Every row gives one point. To make a cloud, some directions were put in groups of two or more. Within a group, all points are equally far from the middle, so they leave a hole (a ring in 2 directions, a hollow ball in 3). The other directions are filled evenly. Then the cloud was stretched, turned, moved and blurred a little. How many holes are there, and how many directions does each take, smallest first?

Cloud (13 x 2)
[[ -8 -35]
 [ 60 -22]
 [-12   6]
 [ 17 -49]
 [ 60 -22]
 [ 45  21]
 [  6 -46]
 [ 32 -49]
 [  6 -46]
 [ 55  11]
 [ 57   7]
 [ -4 -39]
 [  6 -46]]
Holes: 1 (2)

Cloud (22 x 3)
[[  4   0  38]
 [ 11 -27  22]
 [ 29 -20  39]
 [-22   2  20]
 [  6   1  42]
 [  0  45 -38]
 [ 22 -18  26]
 [ -3  17 -11]
 [ -4 -35 -37]
 [  2  26 -35]
 [  4  48  28]
 [ -8 -32   5]
 [ 50 -27   4]
 [ 30 -57  14]
 [-43   9  18]
 [ 12  47  10]
 [-11   2 -49]
 [  0  60  -8]
 [ 15 -34 -31]
 [-12  43 -26]
 [ 17  30  25]
 [ 17 -18  17]]
Holes: 0

Cloud (27 x 4)
[[  1  45 -24 -42]
 [ -6  60   5 -42]
 [ -4 -52 -22  -9]
 [  6  49  19   9]
 [-13 -41 -29 -54]
 [ -7  43 -14 -19]
 [ 37   9  43 -24]
 [ 31  13  16  -2]
 [-51   4 -44  16]
 [ 26   1   5   3]
 [  2  30 -18  -3]
 [ 33  38  11 -24]
 [ -9  45  -5 -12]
 [-47  23   1  21]
 [-49 -10 -21 -22]
 [-38   8  -6 -40]
 [ 21 -13  28  -6]
 [-21  40  -8  -6]
 [-20  37 -21 -20]
 [-22  41   3   9]
 [  6 -27  30  32]
 [-41  32  12   8]
 [-42 -36  -7  -2]
 [-33  20 -39 -50]
 [ -7  36 -38 -42]
 [ -1 -47 -10  25]
 [ 36   6  38 -18]]
Holes: 1 (2)
